Each point is reached from the start by the listed moves, each made once or not at all, plus a little noise. Is the number of moves made odd or even? Then give how often each move was made.

Moves:
(1): [45.0  7.6 -1.0 12.6]
(2): [-35.0  19.8 -10.9 -31.5]
Start: [ -2.1 -25.6 -12.9  23.9]
Points:
[ -2.8 -27.2 -12.8  23.4] => even (0, 0)
[-41.9  -5.4 -22.6  -7.6] => odd (0, 1)
[  8.2  -1.4 -26.3   4.0] => even (1, 1)

Moves:
(1): [ 23.1 -11.5 -30.9  37.6  16.7   3.5   4.5]
(2): [  3.6  39.0 -46.4  -4.9  -2.0  17.5  -7.3]
(3): [12.6 13.1 18.5 14.9 -1.7  8.7 17.3]
(4): [ -7.3 -13.0  -3.8   5.6 -18.7   3.1   8.2]
(5): [ -1.6  31.1   8.4 -13.3  -8.4 -29.8 -26.7]
(6): [-9.6  3.3 11.5 21.8 18.4  6.0  0.2]
Start: [  3.6   7.9   9.5 -12.1   6.8 -15.1   0.5]
Points:
[  5.9   7.8   7.0 -12.6  11.2 -14.2  -0.6] => even (0, 0, 0, 0, 0, 0)
[-11.5  70.5 -21.2  -6.5  -7.0 -16.3 -21.5] => even (0, 1, 0, 1, 1, 1)
[ 0.6 82.4  1.1  8.1 -8.2 -7.0 -8.2] => odd (0, 1, 1, 1, 1, 1)
[17.2  1.6 -9.8 46.2 43.1 -3.2  5.5] => even (1, 0, 0, 0, 0, 1)
[22.0 -2.0  4.3 64.2 19.9  4.7 29.8] => even (1, 0, 1, 1, 0, 1)

Moves:
(1): [  4.1  36.0 -15.6 -11.1  15.1   2.5  16.2   9.9  -7.2  13.6  -5.8  -0.6
   2.6  -4.6  41.1]
(2): [ 10.9  12.0  -3.6  -7.0   0.6   0.6   2.9  -1.1  15.6   6.6   7.3  -2.7
   1.6  21.9 -12.7]
(3): [ -1.5 -18.3  16.7 -11.7   3.0  25.3 -10.3  -1.4  13.7   9.8  11.5   6.2
   2.0  -7.4 -10.8]
(4): [ 14.4  15.9  -4.9   5.1   9.3 -17.0   7.4 -21.7  40.0  -4.2 -34.9  25.0
  11.6   3.2  20.4]
(5): [-22.1   0.1  -9.5  21.7  -2.7  21.6  43.6 -11.0   6.2  -6.4 -21.8   5.1
 -14.4 -13.3 -39.7]
(6): [ 10.6  -8.8  -4.3   7.8 -15.2  -6.7  -9.3 -24.6 -26.0  43.3   4.7 -21.7
   1.4   2.4  57.5]
(7): [ -5.5 -24.6  -5.5  -0.1 -22.3   1.3  16.3  16.1   4.1   0.8  15.2 -12.2
 -23.0   5.1 -13.9]
(8): [ 15.3  -8.3  23.6  18.3  -1.8   8.6 -24.6  13.2  -3.5  26.9   3.8  -5.7
 -40.9  24.3  13.3]
(9): [-14.7  -5.5   4.4  -2.0  -8.7  -7.7   6.8  17.0  15.8  11.9  11.2  -2.2
  18.7  -5.7 -18.7]
(10): [ 23.0   8.6  -6.2 -12.7   0.5  16.2 -16.8  14.7 -10.3  -2.2   5.1 -35.0
  17.0  -3.2  29.7]
(11): [-10.2 -11.7  -4.2  -3.8  -8.6  14.6  -8.5   2.3   8.3  13.4  15.0   0.6
 -11.8   6.0   5.6]
(12): [ -8.4  -3.0 -12.3 -15.1   1.2  17.9   1.6   6.2 -10.8  12.8  -4.9 -11.8
 -16.8   0.9 -10.5]
Start: [-0.8  6.8 -9.8  5.3 -7.9 -9.0 -6.2 -0.3  3.8  1.3 -2.9 -0.4  0.6  3.4
 -5.6]
Points:
[  1.9  13.7 -62.7  -6.3 -31.9  43.2  46.5  10.6 -41.0  63.2 -11.4 -77.7
 -31.5 -10.2  59.6] => even (1, 0, 0, 0, 1, 1, 1, 0, 0, 1, 0, 1)
[ 22.5  16.6 -15.9  -8.6  -8.7   8.8 -23.5  13.1  -5.6  -0.1   1.5 -34.4
  17.3   0.6  23.3] => odd (0, 0, 0, 0, 0, 0, 0, 0, 0, 1, 0, 0)
[-27.0   1.1 -31.4  -5.5 -23.0  54.6  55.3  13.3  45.1  38.3  16.5  -4.8
 -42.4   9.9 -36.1] => even (1, 1, 1, 0, 1, 0, 1, 0, 0, 0, 1, 0)
[-14.6 -34.4  -8.3  -5.6 -46.7  24.3 -11.9  52.6  32.8  75.1  45.1 -35.4
 -69.2  54.3 -41.2] => even (0, 1, 0, 0, 0, 0, 1, 1, 1, 0, 1, 1)
